Each row of a before or after table is a point. One or more steps were done to the points. Then noise was added and the rows were shuffled. The steps act on how far a point lies along the listed directions, d1 being the first. Write out the steps. A step turns or swaps two directions, mirrors them in a line or flattens them onto one, adds a multiple of one to another, or multiplies one. Angles are multiples of 10 degrees, from the lower direction toward the higher: turns from -170 to 170, lines from 10 to 170 but not 90. Use the fewest steps. Two steps may share a direction if one is a turn and the other turns, adds or multiplies; they go together, in the order done. Otherwise the lowest direction goes first.

Directions:
(1): [-45, -21]
(2): [-21, 45]
Before (13 x 2):
[[17, -69],
[9, -66],
[27, -72],
[-16, 13],
[49, 14],
[20, -54],
[-9, -9],
[52, 0],
[20, -1],
[-32, 44],
[-15, 31],
[4, 33],
[-16, 38]]
After (13 x 2):
[[69, 39],
[54, 32],
[40, -32],
[-16, -26],
[-56, -16],
[52, 37],
[-35, -23],
[-34, -14],
[32, -45],
[54, 38],
[-9, 14],
[9, -13],
[-20, 0]]
Steps: swap d1 and d2

Directions:
(1): [12, 15, 58]
(2): [-58, -10, 15]
(3): [-13, 58, -12]
Before (8 x 3):
[[-41, -17, -7],
[1, 15, 9],
[-22, 3, -6],
[-35, 27, 35],
[-25, -16, -20],
[-48, -2, -16],
[-31, -7, -3],
[1, 15, 121]]
After (8 x 3):
[[38, 23, -5],
[10, 7, -47],
[-38, -36, -107],
[-10, 3, -8],
[50, 3, -11],
[38, 9, 12],
[20, 12, 0],
[29, 5, -9]]
Steps: turn d1 and d2 by 160 degrees; multiply d3 by 0.7

Directions:
(1): [3, -40, 56, -13]
(2): [38, -21, -29, -47]
(3): [-47, -43, -29, -1]
(4): [35, -31, -13, 50]
Before (10 x 4):
[[46, -4, 53, 49],
[-86, 17, -91, -6],
[-55, 1, -41, -14],
[45, 8, 1, 43],
[40, -50, -4, -24],
[54, -43, 13, -54],
[39, -41, -22, 38],
[-23, -21, 8, 45],
[48, -58, -2, 1],
[-9, -12, -43, -13]]
After (10 x 4):
[[-20, -39, -36, 21],
[36, 47, 21, -5],
[21, -9, 8, 36],
[19, -11, 10, -28],
[7, -15, -18, 14],
[49, 6, 16, 5],
[32, 46, 47, -11],
[28, -8, 6, -8],
[-25, -46, -68, 48],
[56, 17, 11, 24]]
Steps: multiply d1 by 0.4; multiply d2 by 0.4; turn d3 and d4 by 60 degrees

Directions:
(1): [63, 12, -22, 27, -45, 0]
(2): [-15, 54, -13, -47, -29, 32]
Before (9 x 6):
[[-1, -64, 8, 8, 53, -24],
[-24, 8, -2, -14, -16, 10],
[-85, -11, 30, -36, 67, 4],
[19, -66, 15, 52, 14, -32],
[22, -113, 17, 79, 56, -67],
[19, 1, 5, 19, -4, -3],
[2, -5, 10, -4, -11, -10],
[-13, -11, -14, -1, 3, -13],
[24, -45, -5, 41, 17, -19]]
After (9 x 6):
[[-12, -12, -15, 0, 6, -15],
[24, -71, 13, 70, 44, -45],
[-123, -38, 35, -52, 85, -6],
[-74, -18, 26, -37, 32, 3],
[-14, 18, 7, -8, 3, 11],
[-4, -2, 11, -10, -6, -10],
[11, -8, -8, 20, -26, -7],
[-52, -3, 6, -36, 31, 16],
[-35, -46, 10, -25, 61, -16]]
Steps: swap d1 and d2

Directions:
(1): [29, 50, -7, -43, 3, 46]
(2): [48, -10, 38, -16, -51, -26]
(3): [36, -6, 45, 40, 43, 25]
Before (13 x 6):
[[16, -10, 11, 3, -76, -75],
[4, 48, -4, -29, 22, 73],
[71, 12, 64, -36, 14, 9],
[33, 46, 1, -13, 30, 41],
[-77, -36, -29, 4, -10, -32],
[-53, -33, -30, -26, -66, -59],
[-9, 4, -44, 33, 56, 41],
[-5, 24, -20, 20, 36, 50],
[26, 32, -23, -54, -41, 31],
[-11, 10, -23, -23, -46, -15],
[45, -34, 65, 2, -6, 7],
[29, 32, 25, 10, 4, 34],
[-13, 27, -18, -9, 68, 58]]
After (13 x 6):
[[49, -15, 64, 3, 8, 39],
[81, 6, 75, -26, 20, 1],
[-10, -16, 5, 23, 50, 9],
[3, -5, 26, 1, -8, 16],
[33, 11, 36, 29, -1, 16],
[39, 7, 27, 18, 11, 7],
[14, 35, -15, -36, -59, -32],
[-20, 14, -30, -28, -47, -15],
[21, 7, -15, -41, -66, -4],
[-1, -9, 0, 45, 20, 21],
[-9, -26, -27, 53, 44, 13],
[-83, -13, -52, -20, -7, -13],
[-63, 3, -66, -61, -60, -32]]
Steps: flatten d1 and d2 onto the line at 60 degrees; multiply d3 by 1.3

Directions:
(1): [-54, -1, -21, -41, -13, 47, 30, 39]
(2): [26, -36, -13, -77, -12, -6, -22, -32]
(3): [-34, 16, -2, -27, 40, -70, 33, -3]
Before (9 x 8):
[[-2, -25, 7, -36, 41, -77, 1, -4],
[-9, -23, -15, -25, -3, 13, -8, 21],
[-78, 37, 4, 62, 14, 27, 53, 56],
[6, -21, -1, -29, -22, -12, -23, 9],
[17, -27, -11, -47, -30, 20, -23, -4],
[-63, -7, -26, -76, 8, 2, 56, 5],
[-51, 53, -1, -30, 32, 23, 45, 63],
[12, -21, 8, -82, 28, -69, -19, -25],
[35, -14, 38, 0, 18, -58, -37, -36]]
After (9 x 8):
[[2, 8, -11, -116, 21, -3, 5, 3],
[15, 19, 36, 31, 49, -90, -13, -13],
[-13, 0, 17, 17, 50, -77, 15, 13],
[-24, 26, 43, 66, 27, -25, 2, 21],
[49, -11, 9, 20, -14, -13, -38, -20],
[19, -4, 13, 14, -12, -29, -27, 4],
[20, -28, -7, -69, 15, -62, 5, -65],
[-59, -29, -32, -99, -14, 40, 28, 15],
[22, -27, -4, -10, 4, -13, -25, -4]]
Steps: turn d1 and d2 by 90 degrees

Directions:
(1): [-22, 0, -17, -38, 41, 64, 25, 40, -28]
(2): [60, 3, -33, 32, 29, 32, 30, -18, 48]
(3): [-20, 48, -13, -8, 70, -47, -20, 10, 24]
(4): [27, 10, 56, 53, 25, 23, -38, 33, -25]
(5): [24, 39, -38, 27, -17, -31, 37, 24, -59]
(6): [-12, 35, 49, -3, -25, -3, 56, 38, 45]
Before (8 x 9):
[[-17, 52, 16, 16, -21, -24, 14, 35, -45],
[16, 5, -1, 18, 2, -18, -6, -16, 16],
[-16, 23, 48, 18, -34, -90, -19, -6, -42],
[-16, -1, -34, -40, -41, 9, 40, 19, -33],
[3, -21, 60, 30, 20, 31, -31, 15, 3],
[-18, 14, 44, -3, -12, -4, 2, 37, 9],
[-15, -3, -57, -11, 57, -5, -8, -29, 14],
[-7, -18, 26, 2, -57, 37, 24, -5, -23]]
After (8 x 9):
[[10, 1, -24, 1, 27, 20, 2, 3, -1],
[-46, 34, -89, -45, -63, -84, 37, -22, -57],
[-18, -4, 23, 11, -15, -42, -56, 4, -45],
[-26, -17, -40, -50, -83, -45, 38, -32, 21],
[-51, 2, -62, -66, 0, -48, 15, -5, -101],
[-8, -27, 21, 4, -58, 21, 0, -22, -37],
[-5, 20, 14, 14, 57, 24, 25, 8, 81],
[31, 6, 73, 75, 23, 26, -41, 37, -43]]
Steps: add -0.7 times d6 to d2; turn d1 and d6 by 140 degrees; multiply d5 by 2.5; turn d4 and d5 by 60 degrees

Directions:
(1): [15, 49, 10, 18, -63, -53, 43, -33, -14, 22, -4]
(2): [-18, -8, -66, -47, -12, -32, 8, 36, -2, 38, 50]
(3): [-24, -4, -31, 41, 71, -37, 54, -17, -12, -20, -1]
(4): [11, 14, -35, -21, -33, 12, 33, 33, 9, -87, -22]
(5): [-4, -4, 58, -51, 17, -46, -9, 4, -52, -39, 27]
(6): [70, -34, -37, -14, 8, -17, -16, -13, -48, 13, -51]
Before (9 x 11):
[[-15, -7, -13, 41, 42, -18, 43, -10, -5, -12, -4],
[25, -17, -16, -32, 7, -16, -33, 15, -16, 58, 21],
[33, -11, 18, -36, 1, -33, 10, 0, -44, -32, 12],
[-17, -16, 25, -27, -4, 15, -4, 12, 12, -43, 12],
[-9, -5, -6, 12, 39, 11, 14, 3, -1, -16, -12],
[-3, 3, -3, -2, -37, -14, -17, 4, -11, 39, 17],
[-13, 1, 33, 38, 41, 1, 15, -15, -4, -21, 0],
[-25, -16, 13, -15, 8, 5, 0, 8, 1, -38, -8],
[6, 6, 0, 32, 27, -2, 12, -12, -7, -19, -35]]
After (9 x 11):
[[-28, 5, 39, 20, -7, -19, -22, -16, -11, 58, 33],
[13, -9, -28, 5, -27, 41, 22, 11, 34, -67, -39],
[0, -10, -34, 1, -20, 27, 17, 14, 20, -53, -43],
[2, -12, 1, 13, 20, -12, 17, -2, -14, -7, -4],
[28, -18, 5, 31, 29, 1, -9, -23, -18, 28, -22],
[19, -4, -25, -10, 10, -17, 2, 10, -23, -15, -23],
[5, -7, -15, -5, 22, 14, 6, 12, -4, -17, -16],
[21, 15, -64, 11, -49, 9, 46, 14, 29, -8, 1],
[-37, -2, 27, 13, 34, -10, -37, -8, 19, 121, 68]]
Steps: mirror d1 and d5 in the line at 10 degrees; turn d2 and d6 by -80 degrees; multiply d3 by 0.4; multiply d4 by 3

Directions:
(1): [6, -26, 8, 20, 19, 2, -10, -27, 39, 83, -42, -47]
(2): [-50, 5, -34, -21, -37, -33, 48, 12, 32, 49, 46, 14]
Before (8 x 12):
[[26, -19, 27, 27, 33, 24, -34, -29, -7, 33, -44, -35],
[-15, 5, -10, -11, -14, -12, 3, 27, -13, -13, 17, 45],
[-8, -13, 36, 26, 43, -4, -8, -27, -39, -2, -36, -4],
[3, 5, 18, 4, 0, 3, -22, -14, 12, 5, -9, -12],
[33, -23, 45, 23, 38, 18, -43, -24, -11, 15, -37, -24],
[2, 19, 18, -26, -28, 4, 22, 0, -32, -82, 40, 35],
[-98, 17, -56, -19, -76, -57, 63, 34, 23, 46, 84, 50],
[26, -9, 24, 30, 31, 12, -33, -17, 18, 41, -47, -22]]
After (8 x 12):
[[-19, 1, -12, -6, -15, -15, 7, 26, -9, -1, 15, 42],
[42, -23, 52, 22, 43, 25, -50, -20, -21, -5, -40, -23],
[-2, -12, 40, 27, 47, 1, -12, -27, -46, -13, -39, -5],
[31, -7, 26, 26, 30, 17, -36, -15, 9, 18, -43, -15],
[32, -16, 35, 27, 35, 28, -38, -26, -20, 10, -42, -28],
[-120, 14, -71, -27, -92, -73, 85, 34, 44, 79, 100, 52],
[5, 6, 18, 4, 2, 4, -25, -10, 10, -4, -10, -10],
[4, 13, 20, -24, -20, 4, 16, -7, -24, -63, 29, 22]]
Steps: multiply d1 by 0.7; multiply d2 by 1.3
